Each row is a point. Any point is a mix of the corners, with weights that add up to 1. It lies inside the corners' shape when no weight is negative. Is each point inside? If not, which corners have a negative weight?

Corners:
(1): [-18  31]
(2): [ 45 -10]
(3): [-27 -37]
Points:
[ -3 -44] -> outside (1)
[32  7] -> outside (3)
[ -2 -34] -> outside (1)
[18 24] -> outside (3)
[-22 -26] -> inside
[-14 -38] -> outside (1)
[39 -9] -> inside
[19 34] -> outside (3)

Corners:
(1): [-4 18 55]
(2): [-35   8  13]
(3): [ 45 -26   7]
(4): [-38 -57 -16]
Points:
[ 29 -27   6] -> inside
[-28 -38   0] -> inside
[ -2 -36  -8] -> outside (1)
[  4 -10  11] -> inside

Corners:
(1): [ -7  47  24 -48]
(2): [-13 -55 -55   3]
(3): [-36  16 -35 -35]
(4): [-5 37 15 43]
(5): [-39 -17  13  19]
Points:
[-15 -30 -38  -5] -> inside
[-50   1  -7  12] -> outside (1, 2)
[-11  25  11  32] -> inside
[-24 -10   7  18] -> outside (3)
[-30  -2 -28 -16] -> inside
[-12 -20  -1  29] -> outside (3)

Corners:
(1): [ 62 -25   4  -8  10 -14 -39  19]
(2): [ 44   1 -27 -49 -10  32 -33 -88]
(3): [-24  27 -22  -5   4 -69 -27   6]
(4): [-10  -4  43   0   2 -10  -2  37]
(5): [-11 -22 -10  19  -7   8 -26  49]
(6): [-28 -35  -7   2  24   5  69  18]
(7): [ -7  17 -27   1  32  26 -23  30]
(8): [ 82  -6 -23  33   0  40   0 -37]
(9): [ 21 -15 -23   7 -11  -6  91  51]
Points:
[-11  -6  -5 -15  19 -13 -22  23] -> outside (8, 9)
[  0   3  -6   0   7 -14  -4  22] -> inside
[ -5   1   0   1   4 -16  -9  19] -> inside
[ 19 -35 -24  28  16  32  45  58] -> outside (2, 3, 4)
[ 7 -4  2  0  5  2 11 24] -> inside
[-14 -13 -15  20  21  -5  -1  42] -> outside (2, 4, 9)

Corners:
(1): [ 57 -12 -21  36  -6  51 -44 -43  13]
(2): [ 25 -49   8   5 -15  27  25  10 -57]
(3): [ -5 -64  39  17 -18  71 -11  28 -17]
(4): [ 24   8  29  10 -24  -3 -19 -20  48]
(5): [-59  -5  11 -31 -14  -2  17 -18 -24]
(6): [ 10  56  31 -26  24  17  -5 -33  75]
(7): [-12  -3  -7 -35   9  -6  -5   1  48]
(8): [ 52  45 -15 -36 -28  34 -42 -40  69]
(9): [-52  33  36 -25  10 -33  -4  42 -50]
(10): [ -7 -30  14  57 -32  58  23  50 -24]
Points:
[ 16  13   8  -3 -11  23 -21 -20  34] -> outside (2)
[ 13  -7   5   5  -7  29 -19  -7   7] -> inside
[-13  -8  34 -12  -4  21  20   0  32] -> outside (1, 8, 9)
[ -1  -3  20  -6   4  19 -10  -9   4] -> outside (8, 10)
[-5 -2  8 -6 -6 12 -3  8 17] -> inside
[ -3  25   5  -1  -9  16 -14  -7  37] -> outside (2, 3)
[ 8  6 19 -1 -3 29 -5 -6 20] -> inside

Corners:
(1): [ 44  50  16 -58  10 -27 -48  90   6  12 -47   1]
(2): [ -9  30  -9  25   1  23 -18  42 -45 -36 -21  33]
(3): [ -8  37 -20   0  33  -3 -50 -16  32  -8   3 -19]
(4): [-19 -14  53   1 -17 -24  33 -27  72  -7 -16  17]
(5): [ 24  29  74  23 -14  -4  32 -35  24 -26 -17  54]
(6): [ 59   0  33  12  -1 -30 -21  26  -9 -25 -34 -38]
(7): [ 10 -50  -5  16   9  54 -15 -36  32 -25 -30  46]
(8): [ -8 -10  11 -26   5  10 -24 -52  25 -48  16  -1]
(9): [ -6  23   3   3  70  15  -9  19  -2 -41  21  37]
(10): [ -8  23   4 -36  16   5 -63  49  -3  19  66  -2]
(11): [ 80  -4 -19  -3   5 -33   1 -37   1 -11  32   2]
(12): [-16 -16  21 -26  17  35   4 -39  34  -3 -28 -41]
(13): [-18  -4  31   4  43 -26  -2 -42 -10  -6  19  11]
Points:
[ 23  15   6  -9  12 -11 -16  -2  13 -10  -2   4] -> inside
[ 17   5 -14  -7   9  -3 -35  37  17 -24  -5  10] -> outside (5, 12, 13)
[ 10  19  13 -13  12  -3 -29  13  10  -4  12   4] -> inside
[ 13  14   9 -12  23   6 -26   6   1 -13   4   6] -> outside (4)

Corners:
(1): [-39 -31 -47 -41   1   3 -11   9   5  -6 -11  18  33 -16]
(2): [ 11   9  -7 -11   2 -16  14  18  11   1   3  13  -3 -13]
(3): [  5 -15   3   0  -6  -4  10   2 -39  17  10  -7  22 -14]
(4): [-30 -18  11  -3 -12 -14  -2   7   7  14  22  20   2  -8]
(5): [  9   8  19  -2  -3  21  16  19   4  -3  -2  12 -16  12]
(6): [ 11  10   5  -7  -4  19 -13  23   4  11  18 -34  20   8]
(7): [  2   1  13 -18  -2  -3  16 -18   7  30   2  10  -6   0]
(8): [ -5   0   5 -25  -5  -3  16   2 -28  10  28  14  -7   9]
(9): [ 16  12   8  -2 -10   5  -2  17 -21  22   2   7 -27  -5]
(10): [-33  -1  11  -1  -2  -8 -22 -16   8  -5   4   8  10  -6]
(11): [ 22   4  13 -19 -21  19  -6   1  13 -14  19 -14 -17   2]
(12): [-28  10  15 -11 -36  -8   7 -14  -4  14   4 -15  33  -2]
(13): [ -7  -4   6 -10   1   6 -10  12  20  11   1 -95 -17  13]
(14): [ -8   4  -1 -17   0  45  10  -3   5  10  19   6 -15 -21]
(15): [  6   4 -31  11 -15  -6  11  11  17  -1   5  13 -19  11]
Points:
[  2   6  -1  -8 -11   6   1   6  -4   4   5  -7  -1  -1] -> outside (4, 7)
[ 13  25  28 -10 -11  19   2   1   2  11  11 -25 -19   8] -> outside (1, 3, 4, 15)
[ -3   2  -3 -16  -9  13   3   5  26   4   4 -14  -4   1] -> outside (3, 8, 9, 10)
[ -5   4   4 -15 -12   5   2   0   5   4  10  14  -1  -2] -> outside (3, 13)
[  9   8  14   2  -9   8   4  10   3   8   3  -6 -13   2] -> outside (1, 8)
[ -7   3   4 -10 -12   5   0   5   1   9   8 -12  11   0] -> inside
[ -2  -1   2 -14  -8   8   3   7   0   2   8  -1  -4   1] -> inside
[-11   1   4 -13  -8   5   2   3   8   8  10  -7  -5   1] -> outside (3)

Corners:
(1): [-37  -6  14 -33 -41  25   6 -16  -7 -28   8  -7  19  24 -23  13 -26 -26
  -4  12]
(2): [  6 -18   6  -5  13  29 -21  -4   6  -4 -18 -10  45   9 -18  28 -18   4
  -2   8]
(3): [ 22 -19 -16  -3   5 -21  11  -4 -44  -3   2 -19 -10  -1   1   5  43 -10
 -14  34]
(4): [ -2  41   3  -6  -5  16  19  -7 -41 -13  22   1 -32 -28   3  10  13  15
   5   9]
(5): [-20 -13   4  -6  18 -12  43 -18 -61 -31  -4  11 -14 -40  31 -13  17  18
 -14  -8]
(6): [ 22 -17 -28 -35   5  38   6   0  16 -31 -23  -9 -11  21  -5 -13 -20  30
  17 -21]
(7): [  7 -27  13  18 -18  12   2 -24   4   0  23 -11  45  11  -9 -12 -29  11
   9   8]
(8): [-21   4  15   8   8  39  25  -2  -4  16  19 -38   3  16 -18  -2 -20 -20
 -14  21]
(9): [ -1  -7   0  11  24  -5  16  10 -23 -31   9   1 -29  20  14   1  23 -34
   1 -46]
(10): [  8   2  -2  17 -12 -24 -22  69  49  30 -27 -49   4  27 -45 -14 -28  36
  -5  -1]
(11): [ 12   8   7  -8   6 -13  27 -17 -43  -9  -7 -32   3   8  44  18   6  16
  13 -12]
(12): [  4   2 -22  39 -21 -14 -22  11  95  20 -28 -16   2   8 -21   0 -70  -1
  -2  22]
(13): [ -6 -10 -52  17  -1 -20 -26  29  55  14   4 -49  11   5 -38 -10 -78   3
  30   8]
(14): [  3 -11 -44  29 -27  -5  13  17  55  -4 -13  -6 -10  17 -44  17 -30  30
   2  -1]
(15): [  2  22  13 -23   6 -18  28 -28 -20  12  23 -27  -9   8 -30 -11  19  -7
 -19 -18]
(16): [-49  -6  21   3  -3   0 -22 -30 -22  -1   4  -8 -31  17  21  26  57  10
  25 -11]
(17): [ 14 -17  41 -18  10  10  36 -11 -62  -4  29  -6 -34 -34   0  18   9 -12
  -2 -17]
(18): [ -8  21  -4 -38  -3   2  12   3 -10  36  18  10 -17 -15  12  16  43 -18
 -21  -7]
(19): [  2   4   0   0 -17  32  44 -36 -62 -22  -4 -20  19 -38  22   9  65 -15
 -14  -8]
(20): [ 12  -9  28  -6  12 -21  47   7 -33  -9   6  -2   1 -13   2   4  46   3
  37  12]
(21): [-11   5 -51  51 -21 -18 -14  20  23  37 -31  -7 -40  15 -50  -6 -46 -10
  11  -3]
Points:
[-10  -3   1  -6 -11   8   6  -3  -3  -5   1 -16   5   9 -13   6 -12  -5
   0   3] -> inside
[ -1   3  -5   6  -5  10   6  -6  11  -5  -4 -18  -8   7  -8  10 -23  -5
  11  -5] -> outside (3, 5, 7, 10, 18)
[  6   3  -6   3   1   1  15  -1  -7  -1  -9 -13 -12  -1   1   5  12   4
  -3  -7] -> outside (1, 7, 13)
[  0  -3  -3   1  -1  -2   9   3  -6  -3  -1 -16  -5   6  -4   5  -4   1
   2  -6] -> inside
[ -5  -3  -1   1  -1   1   3   2  -3   2  -1 -20  -5   8  -6   4   0   5
   4   1] -> inside
[ -1   0  -2   0  -4 -13   3   8  -4   4  -2 -21  -7   2  -5  -1   4   6
   7  -3] -> outside (2, 8, 14)
[ -6  -5  -3   8  -9  -1  14  -4 -11  -7   3 -15 -11   0 -11  -1   3  -1
   3   1] -> outside (2, 11, 18)
[-21   8   2   6 -10 -10  24  -1 -19   1  12 -15 -10   4  -8  -1   9  -2
  -1 -11] -> outside (2, 3, 6, 12, 17)
[ -6   6   0   1  -9   6   6   3   8  -1  -9 -14   3  12  -7   3  -5   7
  -1  -6] -> outside (3, 13, 17)

Corners:
(1): [-14  -9 -95  43  14 -23  -8  21   9 -61 -19   6   3  19 -34 -32  -9  29
  40 -27]
(2): [-23  27  32  -1   1  -6 -36  -3 -30  14  17 -13  -1  -8  35  15 -26 -11
   4  -1]
(3): [-21 -10  18 -11  35  -5 -20 -10 -22   5   9   3  48 -14  18  17   8 -15
  14  18]
(4): [ -4  56 -34  17   1  -3  -1  -1 -20   6   4  -4   3  -6 -34  -1  11  35
 -17  -8]
(5): [ 17  11  -6 -11 -16 -17 -13   7  25  10  32  26 -13  -3  16 -11  23  47
  -8 -42]
(6): [ -4  -2  17   0   4   2 -19 -16  18  17   3 -18  14   0  23  80  -7  15
   5  21]
(7): [  8  18  -6  -1  -8 -15 -22 -12  -8  -3  30   1  -9 -15   9   2   3  -5
   6  13]
(8): [ 13  46  25  29  56 -17   1 -30 -25  24  -7 -31  33  -3  46  79  -5 -57
  59  15]
(9): [ 25  21  41   4  27 -13  -7 -10   7  22   1  15  -9 -15  35  58 -14   1
  90  27]
(10): [-14 -13  -1  35  43 -22 -14 -12 -10   4   3 -34  -6  -5  15 -11 -19 -10
  21  12]
(11): [  2  19 -16  -8  43  -4 -28 -13   5   0  19  10  -1 -29  14  14 -11  -9
 -14  13]
(12): [-12 -24  27  -8  14  15 -13 -17 -12  23  -8 -12 -10 -19  26  -9  -5 -32
   7  14]
(13): [ -6 -10  -2  41 -17  -6  -9   0   2  10  26  26  -6 -13 -39  19  -9  26
 -24 -20]
(14): [ 21 -16  25 -17  33 -13 -11   3   0  13   5  -7  -8  49  -9  -5 -22  -4
  20  11]
(15): [ 12 -20   8  18   4  83 -21  -7 -16  -9  21 -22  50  65 -14 -10 -18  21
 -15 -12]
(16): [-22  18  24  -5  61  -5 -23 -23 -13 -22  -1   2   0 -27  28  12  48  -9
   3  -2]
(17): [ 58 -19  11   9   4 -15 -21  13   2   3 -23   6  17   9  -7 -13 -13  34
   5 -13]
(18): [  5  45  20   3   7 -19  11 -24 -22   1   5   4  19  -5  25  36 -17  -4
   0 -17]
(19): [  6  13  19 -14  -1  27 -12  -4 -17  -6  18 -43  27  -6 -41 -14  -9  28
 -11 -31]
(20): [-10  19  10  26  -5 -18 -19   7  30  -2  13  21  -4 -13   2 -17   1   1
 -13  -2]
(21): [ 19 -19  -6 -12 -20 -16  10  72 -19 -34  32  27  21 -17 -12 -35  18  13
 -21 -27]
Points:
[  0   7   1   8  13  -3 -12  -1 -10  -5   9  -3  12  -9   3  -2  -1   4
   5  -8] -> outside (6, 14)
[ -3   1   8  12   8  -9 -12   3  -5   2   5  -4   9 -16   2  18   0   1
  14   4] -> outside (5, 11, 14, 15, 18)
[  2  26   4   3  -8 -17 -16   3   3  -5  15  13  -2 -20   3  20   2  24
  -2 -12] -> outside (3, 8, 10, 12, 14, 15)
[  8  -5   5  12   6  -3 -12  -3   1   4  11   1   9   0  -1  12  -9   9
   6  -4] -> outside (2, 4, 16)
[ 10  -6   0   4  33 -23 -14   0  -1  -1   9  -3  11 -10   8  22   6   5
  27   3] -> outside (2, 4, 12, 15, 18, 20)

Corners:
(1): [-34 -33 -38 -15 -18  21   4 -64 -10  15 -14  15  23  -8 -22 -27 -13  15
 -62  69]
(2): [-78 -28  -5   5 -23   8   2 -18 -25 -14   8  -3  21  -5 -17  29   0 -18
 -15 -18]
(3): [  5 -63   0  -8  35  22 -14   9 -61  28  12 -50  -6   2 -58  56  13 -67
 -63  56]
(4): [  5 -18 -47  22 -27   1  25 -38   3 -19  12  -6  28  -8  -5 -17 -45 -14
  13  11]
(5): [-20   3  13  20   1  -3  -3  15  42  22 -31 -38 -30 -39 -29  24  -4  11
 -17  22]
(6): [ 82 -10  58  10 -42  12 -30  95   3 -15 -63  64  14   8   2  22 -12   4
 -19  50]
(7): [-26 -16  -3  14 -42  38  27  -2 -80  -9 -44  -6  12 -11  30  15 -49   8
 -19  48]
(8): [-33  61   0 -29  -4   2 -29  25 -49 -30   3  22 -49 -26 -63 -34  46 -71
 -34 -22]
(9): [ -8   0  10  54 -88  41  36   9 -17  23  -8 -43  -9  23 -17 -32 -38  15
 -27  -4]
(10): [ 29 -51 -12 -18  28  37  -1  54  14  -7  -3 -21   8  14 -18 -63 -14 -20
 -10  21]
(11): [ 27  15   7 -22  53 -12  24  -2  34  15 -50 -50 -65  -8 -48   7 -41 -17
 -71  -5]
(12): [ 21  -6 -32   1   0   9 -12   3  21 -42   7  25  -8 -29 -19  13  67  -1
 -39 -30]
(13): [-25 -33  62  -5 -42  -7 -21  -1 -33  14  28 -30  31 -24  33  13  87  21
  23 -12]
(14): [-19  -7  16 -16 -19  31  11   0  12  10  -1  59 -18 -16 -15  -2  -4 -70
   4  11]
(15): [ 49 -32  -4   2  50   3 -39  34 -11  20  33 -23  11  -7 -18  -2  -4  59
 -27  31]
(16): [ 53 -28  47  67 -21  15 -70  36  31  10 -60  28 -41  43 -19 -42 -41  46
  -3  61]
(17): [-48 -56  30  40 -32 -27  29  -2 -25  13 -25  -7 -22 -22  -8   9   8 -12
  24 -18]
(18): [ -9  -9 -35  32  16 -28  -2  13  20   5  -7 -49  18   1  18  -9  10  18
 -31  -1]
(19): [-53 -12  13  37 -41  30  74 -61  19  16   4 -14  50   4   9 -20 -54  19
 -36  68]
(20): [-40 -40 -38  16   9 -47   1 -60  -1 -26  57 -28 -14 -53 -14  14  -7 -10
 -38 -10]
(21): [-54 -56 -38 -28   7 -39  -1   2   0 -23  19 -15 -25  16 -22  30  48  -3
  18  28]
Points:
[-13 -18   6  28 -25  -1   1   7 -17 -13 -22  -9 -24   2 -29  27 -16 -16
 -24  18] -> outside (1, 10, 13, 14, 15, 18)
[ -4 -25  -4   2  -2   6   1   1 -11   0  -4 -10  -3  -3 -18  -4  -5 -11
 -26  19] -> outside (5)
[ 13 -29   5  -1  -1  17 -22  11 -17  -1   3  10   2  -9 -22   9   6 -12
 -25  47] -> outside (2, 9, 11, 17, 18)
[-15  -6   1   4  -6   3   2   3  -2   1 -12 -14 -16 -12 -25   1  -2 -10
 -27   8] -> inside
[ -1  -9   4  15 -26  10  -6   1  -8  -2   1  -1   4  -7  -7  -1   7   5
 -24  28] -> outside (2, 10, 11, 17)
[ -3 -17  -1   0 -14   8  10   7 -21  -5  -5  -3   4  -8  -8  -1   1 -14
 -23  18] -> outside (2, 5, 16)
[ -8 -28  -1   5  11 -14 -22  10 -11  -7  -2 -17 -17 -15 -22  11  14  -5
 -28   7] -> outside (4, 9, 14, 19)
[-11 -20  -7   1 -12   8  -4 -10  -9   1  -7   2   1  -9 -18  -7   2  -2
 -31  27] -> inside
[  1 -17  -4  12 -12   9  -8   4   2  -9  -9   5  -6  -6 -15  -2  10   2
 -24  10] -> inside

Corners:
(1): [  8  22   1 -31  14 -17 -16  16  24  23 -15 -13   5  35  -4 -15 -22  10
 -16  -1]
(2): [ 19  18  -4 -22  -2 -21 -31   4  22 -16 -12 -18   0 -17   3   4  12 -11
   7 -45]
(3): [  2 -31 -34  19  -6  12  -5  -7   6 -17 -17   7  -9 -11   6  43  15  -2
  10 -12]
(4): [  2  -6   4  -4 -13   0 -15  47   1   7  33  -9 -13  -4  -6   0  -8  -6
   4   4]
(5): [ -2   6 -18   2 -13  -1 -21   2   0 -22   4  -3  -2   5 -27  41  -4  -3
   7 -13]
(6): [ -1  26 -20   3  -7  16  -5 -31 -17  24   1  11   5   6 -10  -3  24  12
   1  -9]
(7): [  4 -59  19 -32  27   8  31  25   3   2  -2   2   2  16 -22   4   7 -16
  13  -6]
(8): [  9 -18  -4  10 -15 -10 -31 -20  10 -18  22 -21  -6 -37  17   1   6 -15
   0  14]
(9): [  5 -15 -26   9  -9  11  -4 -22  -5 -13 -12   9   4  -5  -8 -10  20  24
 -25   7]
(10): [ 20   5  95 -14   8  -2  -5  29 -27  -2  -3  17   2   8 -26 -23  -5   1
  15 -27]
(11): [ 10  -5  58   6 -19  -7  39   1  16  -7  55  11  -5 -14  23 -33 -26 -20
  14 -24]
(12): [ 12  20 -38   7   7  -5  -7 -25 -29  -4 -10  10   2 -20  22 -20 -13  -2
 -53  13]
(13): [ 22  20 -32  11 -20 -15 -21 -31 -11 -10   9  34   2 -18  11 -24  15   1
   7  10]
(14): [  6  16  59 -30 -11   1   5  26   6  -1  26  11   3  53  31 -30 -24 -13
   1   8]
(15): [ 22   5  -2 -26   9  14 -18  22   1  -6 -24   0   3   2 -27  59   5   5
   5 -16]
(16): [ 10  22 -18  17 -25  10 -19 -15  -7  -4 -22  18   5 -21 -14   0  22 -14
   8  11]
(17): [ 50   0 -28  24 -19   7 -27 -23  -5 -19 -18  -2 -10   1 -15  -9  18  -9
  10   6]
(18): [  7  -6  33  -7 -18  -2  45 -16 -39  34 -11   6  11  27  -6 -31   5  15
  17  12]
(19): [ -9  18  -4 -40  23 -30   5  10  18   3 -13 -13 -32  17  -9 -11  12  -4
   1  10]
(20): [ -6  22  14 -54  60  -3 -19  80  33 -17  -1 -17   4   6  -7   8 -17  -1
  12 -13]
(21): [  1  15 -35   3 -11  16 -13 -18 -16  -8 -21  28 -22 -16 -11  -2  -4   2
   6  -5]
Points:
[12 -2 -9  1 -6  4 -9 -3 -1 -9 -7  5 -6  0 -3  4  5 -2  4 -3] -> inside
[ 19  -1 -18   0  -4   0 -19  -3  15 -24  -3   3   1 -13   7  11  -4 -10
  -4 -10] -> outside (4, 6, 10, 18, 19)
[10  1  4 -7 -2  1 -5  4 -5 -5 -1  5 -3 -2 -5 -2  4 -2  4 -4] -> outside (1)
[  6  -1   2 -11   0  -1  -1   5  14  -2  -5  -7   0  12  -5   8   2  -3
   6  -6] -> outside (4, 10, 12, 13, 21)

Corners:
(1): [-39   8  -5   9   1 -23   8   1  27  12   5 -12  30 -25 -26  -5 -14  -1
  28   7]
(2): [ -4   3  -2 -13  33  18 -18  -6  -5  17 -16  31  -2  -5   2 -24  17  -1
  10  -3]
(3): [ -6 -25 -20  12  -1  -6  27  29 -17 -15  -2  14 -12  18  -1 -17   6   1
  33  13]
(4): [-10   9 -16 -13 -24  45  -9  -3  10  -5   7   9   9  26  13 -21 -17  -3
 -11   5]
(5): [ 40  50 -19  22 -29 -30  40  -7  19  12  40  54 -25 -14 -53  68 -28 -16
  -2 -56]
(6): [ 23  -3  16 -29 -21  24   9  -7   5  -3 -20 -16  11  30  -5 -28  -1  -4
   7 -19]
(7): [  7 -11  10   7   3   9 -20   3 -21  -5   7  10 -15  47  44 -43 -24 -12
   9 -19]
(8): [  9  -7 -13 -18  -9  19 -26  29 -14 -36  12  -5  19  45 -10  -5   9 -24
 -20   7]
(9): [  9   2 -36 -21   5  21  -5  -7 -60  11  -3 -23  19  25  30 -13   0 -27
  10  17]
(10): [-17 -41 -30 -33 -12  23 -24 -21 -21  -4  11 -17 -16  54 -17  -5 -12 -11
  -7  -6]
(11): [-11   1 -31  11   2  21 -17  -7 -13 -24   6 -15   0  29  31  14  30   8
 -12   5]
(12): [ -9  50 -10  25 -14 -74  88  17  64  40  41   1   5 -13 -95  20 -14  31
 -22 -34]
(13): [ -9  24 -13   8 -18 -20   9  11  48  70  -9  -1  35   4 -31 -31  -9  18
  45 -12]
(14): [-47  33 -11   2 -38  -7  12 -22  16  19 -13  12  27   6 -11 -16   0 -20
   6 -14]
(15): [-29 -21   6 -13  -9 -12   4   5 -19  27  21   6  46  18  15  30 -26  -3
  15  -9]
(16): [ -7 -43 -17 -34 -28  27 -30  34 -70 -23  39  -7  -9   6  44   4  10 -17
 -10 -16]
(17): [-29  19  -3 -21  -8  -4 -13  -2 -32 -22   3  10  -4  25   6 -17 -12  11
  16  22]
(18): [-29  28  24  14  -5   7  34  15 -20  26  13 -24  27  13 -44   3 -24  -3
  30 -24]
(19): [-22   3  -8 -39  -5  10 -19  47 -14  -5 -27 -12 -16  29  32   0 -12 -31
   4   2]
(20): [ 14  18  17  38 -43 -40  34  14  40  37  43  20 -15  -9 -48  25 -21 -15
 -16   1]
(21): [-24  -1   1 -24  22  15  10   0   7   3  24   0  10  24   7 -16  24 -19
  25  -5]
Points:
[ -6  -6  -4 -12  -9  14  -6  12 -13  -1   5  -8   6  26  11  -7 -10 -11
  13  -3] -> outside (2, 12, 14)
[-10  -6 -12 -14 -16   9  -8  -3 -15   3   2  -2   4  24  18  -9  -8 -12
  13   2] -> outside (2, 8, 12, 18)
[-12  -3 -10  -4  -4   1   8   7  -6   1   6   4   2  18  -4 -10  -2  -6
  14  -2] -> inside
[-14   7  -6   1 -12  -1   5   2 -13   2   5   3   0  16   3  -2 -12  -5
   5  -8] -> outside (8, 13, 21)
[ -8  -3  -4 -16  -8   9   0  28 -23 -11  16  -3   1  28  16  -3  -3  -2
  10 -13] -> outside (1, 2, 9, 10, 14, 20)
[-11  -1  -8  -8 -11   7  -4   2 -11   4   8   4   8  19   4   1  -8 -11
   9  -6] -> outside (12)
